Rows are points. The last column is the point's height on a tilted bowl or saddle (a function of degree 2), plus a little noise. Along how many of its main directions does it bend up, bend down or stay straight?

Points (17 x 4):
array([[-0.01, -0.85, -0.10, -0.55],
       [ 0.14,  0.13, -0.04, -0.14],
       [ 1.10,  0.08,  0.17,  0.60],
       [ 0.15, -0.81,  0.24, -0.18],
       [-0.01, -0.57, -0.50, -0.72],
       [-0.45, -0.10,  0.38, -0.24],
       [ 0.07, -0.54, -0.02, -0.28],
       [-0.29,  0.48,  0.31, -0.34],
       [ 0.77, -0.19,  0.60,  0.20],
       [ 0.38, -0.92, -0.67, -1.08],
       [-0.08, -0.28, -0.17, -0.27],
       [-0.15,  0.03, -0.03, -0.12],
       [-0.08,  0.45, -0.25, -0.01],
       [ 0.40, -0.46,  0.18,  0.04],
       [-0.48,  0.27, -0.36,  0.23],
       [ 0.36, -0.10, -0.07, -0.04],
       [ 0.11,  0.15, -0.55, -0.14]])
Directions: 1 up, 1 down, 1 straight

Points (18 x 4):
array([[ 0.04, -0.85,  0.04,  0.39],
       [ 0.69,  0.45,  0.17,  0.42],
       [-0.13, -0.28, -0.03,  0.17],
       [ 0.12, -0.46, -0.57,  0.48],
       [ 0.01, -0.11, -0.16,  0.17],
       [-0.11, -0.74, -0.61,  0.66],
       [-0.21, -0.21,  0.78,  0.36],
       [ 0.11,  0.11,  0.43,  0.17],
       [ 1.23,  0.68,  0.19,  1.00],
       [ 0.36,  0.46,  0.22,  0.28],
       [ 0.31, -0.12,  0.24,  0.14],
       [-0.12,  0.24,  0.18,  0.18],
       [-0.37, -0.28,  0.39,  0.25],
       [ 0.24, -0.10,  0.52,  0.19],
       [ 0.17,  0.09, -0.48,  0.35],
       [-0.01,  0.50,  0.56,  0.36],
       [ 0.42,  0.64, -0.10,  0.44],
       [ 0.18, -0.09, -0.51,  0.37]])
Directions: 3 up, 0 down, 0 straight

Points:
array([[-0.19, -0.24, -0.12, -0.57, -0.16],
       [ 0.42, -0.02, -0.39, -0.08,  0.14],
       [ 0.46,  0.44,  0.07, -0.69, -0.23],
       [-0.70,  0.00,  0.28,  0.34,  0.36],
       [-0.22, -0.21, -0.61, -0.37, -0.49],
       [ 0.79,  0.50, -0.06, -0.37,  0.43],
       [-0.17,  0.21,  0.04,  0.18,  0.11],
       [ 0.06,  0.08,  0.10,  0.95, -0.13],
       [-0.29,  0.32, -0.21,  0.25,  0.05],
       [ 0.01, -0.42, -0.83, -0.17, -0.83],
       [-0.09, -0.44, -0.02,  0.05,  0.15],
       [ 0.07, -0.05, -0.28,  0.13,  0.08],
       [-0.45, -0.27, -0.02, -0.28,  0.17],
       [ 0.70, -0.58, -0.68, -0.39, -0.84],
       [-0.33,  0.27, -0.04,  0.53,  0.01],
       [-0.21,  0.12, -0.50,  0.11, -0.06],
       [-0.43, -0.05, -0.08, -0.70, -0.25],
       [ 0.25, -0.34, -0.61,  0.06, -0.35],
       [-0.91,  0.27, -0.72, -0.05, -0.68],
       [-0.38, -0.13,  0.40, -0.79, -0.06],
       [ 0.13, -0.29, -0.03, -0.51, -0.15],
       [-0.14,  0.51, -0.49, -1.10, -0.93]])
Directions: 1 up, 3 down, 0 straight

Points (26 x 5):
array([[-0.18,  0.05, -0.14,  0.27, -0.08],
       [-0.07,  0.18, -0.37, -0.33,  0.13],
       [ 0.89, -0.14,  0.30,  0.05, -0.84],
       [-0.19, -0.04, -0.10, -0.08, -0.06],
       [-0.46, -0.45,  0.45,  0.04, -0.48],
       [-0.57, -0.36, -0.78,  0.73, -0.66],
       [ 0.14, -0.05,  0.16,  0.55, -0.05],
       [-0.21,  0.17,  0.13,  0.35, -0.12],
       [-0.33, -0.10, -0.03,  0.16, -0.12],
       [ 0.43, -0.28,  0.81,  0.32, -0.64],
       [ 0.65, -0.17, -0.09,  0.56, -0.39],
       [-0.32, -0.19, -0.63,  0.32, -0.37],
       [ 0.44, -0.73,  0.00,  0.40, -0.40],
       [ 0.17,  0.04, -0.12,  0.46, -0.12],
       [ 0.35,  0.67,  0.86, -0.17, -0.96],
       [ 0.04,  0.00,  0.07, -0.58,  0.05],
       [-0.35, -0.59,  0.06, -0.06, -0.40],
       [ 0.08,  0.40, -0.02, -0.41,  0.16],
       [ 0.30, -0.65,  0.17,  0.43, -0.25],
       [ 0.14, -0.30, -0.52,  0.73, -0.26],
       [-0.23, -0.90, -0.23,  0.33, -0.45],
       [ 1.08,  0.51, -0.08, -0.53, -0.52],
       [-0.32, -0.04,  0.28,  0.52, -0.08],
       [-0.28, -0.07, -0.25, -0.73,  0.15],
       [-0.75, -0.39,  0.27,  0.12, -0.53],
       [-0.13, -0.37, -0.25, -0.73, -0.12]])
Directions: 1 up, 3 down, 0 straight

Points (42 x 7):
array([[-0.44,  0.07, -0.04, -0.15,  0.03,  0.24, -0.13],
       [-0.36, -0.87,  0.43, -0.37,  0.03,  0.61,  0.33],
       [-0.17, -0.13, -0.60,  0.28,  0.20,  0.22, -0.22],
       [ 0.27,  0.02, -0.53,  0.42, -0.29,  0.17, -0.31],
       [ 0.09, -0.27,  0.33,  0.66, -0.37, -0.37, -0.44],
       [-0.16, -0.21,  0.25, -0.31,  0.39, -0.37, -0.13],
       [-1.11,  0.10, -1.01,  0.22, -0.02,  0.02, -0.57],
       [ 0.97, -0.50,  0.84, -0.22, -0.12, -0.36, -1.31],
       [-0.05,  0.48,  0.27,  0.06, -0.09, -0.35, -0.01],
       [-0.03, -0.03, -0.26,  0.17,  0.65, -0.12, -0.06],
       [ 0.18,  0.24, -0.65, -0.06,  0.30,  0.58, -0.14],
       [ 0.42, -0.23,  0.41,  0.08,  0.23, -0.36, -0.36],
       [ 0.12, -0.20,  0.56, -0.06,  0.22, -0.24, -0.31],
       [-0.30, -0.12,  0.31, -0.48, -0.10, -0.13, -0.18],
       [ 0.23,  0.29,  0.11,  0.16, -0.38,  0.25, -0.13],
       [ 0.45, -0.26,  0.70, -0.21,  0.20, -0.56, -0.63],
       [ 0.59,  0.07,  0.32,  0.30, -0.50, -0.05, -0.48],
       [ 1.24,  0.43,  0.23, -0.19, -0.30,  0.45,  0.16],
       [-0.59,  0.10,  0.06, -0.65, -0.31,  0.38, -0.26],
       [ 0.64, -0.51,  0.60, -0.14,  0.05, -0.81, -0.85],
       [-0.01, -0.35, -0.34, -0.30,  0.06, -0.20, -0.16],
       [-0.05,  0.73, -0.30, -0.49,  0.48, -0.39,  0.20],
       [-0.17,  0.10,  0.42,  0.14,  0.46, -0.57, -0.05],
       [-0.29,  0.58,  0.64, -0.18,  0.76,  0.01, -0.35],
       [ 0.84, -0.10,  0.61,  0.09, -0.10, -0.35, -0.75],
       [-0.17, -0.28, -0.87, -1.18, -0.03,  0.04, -1.14],
       [ 0.16,  0.55, -0.33, -0.40,  0.85,  0.08,  0.05],
       [ 0.35, -0.07, -0.58,  0.41, -0.62, -0.89, -0.17],
       [-0.59,  0.22, -0.25, -0.60,  0.74,  0.33, -0.63],
       [ 0.17,  0.62,  0.19,  0.17,  0.80,  0.49,  0.00],
       [ 0.49,  0.33, -0.47,  0.01, -0.43,  0.13, -0.12],
       [ 0.13,  0.22, -0.59,  0.03, -0.07,  0.20, -0.16],
       [-0.37, -0.30,  0.08, -0.44, -0.05, -0.24, -0.07],
       [ 0.59,  0.20, -0.01, -0.71,  0.15, -0.32, -0.24],
       [-0.26, -0.41, -0.44, -0.20,  0.10,  0.00, -0.09],
       [ 0.21, -0.63,  0.34, -0.36, -0.27,  0.33, -0.19],
       [-0.30, -0.56,  0.06, -0.34, -0.27,  0.10,  0.04],
       [-0.40,  0.43,  0.18,  0.11, -0.01, -0.54,  0.10],
       [-0.28,  0.05,  0.35,  0.51,  0.55, -0.33, -0.21],
       [-0.30, -0.37, -0.36, -0.56,  0.03,  0.43, -0.26],
       [-0.27, -0.14, -0.19,  0.68, -0.04, -0.73,  0.11],
       [ 0.49,  0.61,  0.22,  0.60,  0.33,  0.23, -0.13]])
Directions: 2 up, 3 down, 1 straight

Points (46 x 7):
array([[ 0.81,  0.22,  0.20,  0.62,  0.92,  1.02, -1.49],
       [ 0.12, -0.24,  0.04,  0.57,  0.42, -0.24,  0.12],
       [ 0.47,  0.46, -0.51,  0.30,  0.67, -0.38,  0.18],
       [ 0.25,  0.09,  0.27, -0.57,  0.14,  0.53, -0.17],
       [ 0.21, -0.18,  0.01, -0.15,  0.16, -0.44,  0.16],
       [ 0.13,  0.17,  0.01,  0.11, -0.20, -0.25,  0.17],
       [-0.09,  0.39, -0.04, -0.76, -0.01, -0.14,  0.52],
       [-0.20,  0.70,  0.51, -0.30,  0.39,  0.47,  0.52],
       [ 0.23,  0.09,  0.21,  0.94, -0.15,  0.17, -0.11],
       [-0.16, -0.46,  0.26,  0.27,  0.66, -0.11,  0.18],
       [-0.12, -0.26,  0.22, -0.30,  0.46,  0.29, -0.03],
       [ 0.39,  0.24,  0.09,  0.63, -0.41,  0.15,  0.16],
       [-0.09, -0.62,  0.24, -0.63, -0.48,  0.08,  0.13],
       [-0.34,  0.52,  0.60, -0.56, -0.63,  0.40,  0.41],
       [-0.46, -0.43, -0.05, -0.29, -0.16,  0.59,  0.12],
       [ 0.06,  0.21, -0.58, -0.39, -0.36,  0.19,  0.44],
       [-0.15, -0.52, -0.13,  0.89, -0.42,  0.91, -0.62],
       [-0.17, -0.52, -0.03,  0.00, -0.61,  0.28,  0.01],
       [-0.25, -0.60, -0.21, -0.01,  0.37, -0.89,  0.70],
       [-0.48,  0.38,  0.18,  0.12,  0.03,  0.02,  0.19],
       [-0.51,  0.30,  0.01, -0.07,  0.44, -0.22,  0.48],
       [ 0.09, -0.25,  0.02,  0.56,  0.23,  0.59, -0.50],
       [-0.56,  0.94, -0.34, -0.19,  0.88,  0.06,  1.10],
       [-0.38,  0.09, -0.29,  0.64,  0.42, -0.10,  0.12],
       [ 0.07,  0.65,  0.11,  0.51, -0.51, -0.13,  0.34],
       [-0.23,  0.09,  0.37, -0.57,  0.24,  0.28,  0.25],
       [-0.10,  0.23,  0.57,  0.42, -0.28, -0.11,  0.06],
       [-0.58, -0.01,  0.67, -0.08, -0.50,  0.27, -0.19],
       [ 0.35,  0.16,  0.52, -0.39, -0.03,  0.03,  0.07],
       [ 0.28,  0.63, -0.02,  0.24,  0.23,  0.08,  0.29],
       [-0.37,  0.08,  0.43, -0.47, -0.90,  0.02,  0.05],
       [-0.13,  0.66, -0.48,  0.29, -0.60,  0.31,  0.32],
       [-0.19,  0.56,  0.02, -0.14,  0.01,  0.48,  0.30],
       [ 0.12, -0.12,  0.86, -0.80, -0.07,  0.35, -0.15],
       [-0.25, -0.18,  0.10,  0.07, -0.41, -0.41,  0.12],
       [-0.13,  0.39,  0.05,  0.07,  0.23,  0.03,  0.20],
       [-0.59,  0.11,  0.00, -0.20,  0.34,  0.59,  0.27],
       [ 0.31, -0.34,  0.64, -0.39, -0.16, -0.43,  0.15],
       [ 0.13,  0.06, -0.33,  0.15, -0.42, -0.58,  0.20],
       [ 0.08,  0.33,  0.47,  0.26,  0.15,  0.18, -0.01],
       [ 0.52,  0.15,  0.42,  0.74, -0.25, -0.15,  0.33],
       [-0.40, -0.38,  0.21,  0.31,  0.27, -0.99,  0.65],
       [ 1.04, -0.17, -0.17,  0.13,  0.09, -0.26,  0.13],
       [ 0.35,  0.55, -0.43, -0.16, -0.24,  0.97,  0.44],
       [ 0.11, -0.48,  0.18,  0.80, -0.53,  0.33, -0.21],
       [-0.82,  0.27, -0.78,  0.05, -0.19,  0.70,  0.48]])
Directions: 3 up, 2 down, 1 straight
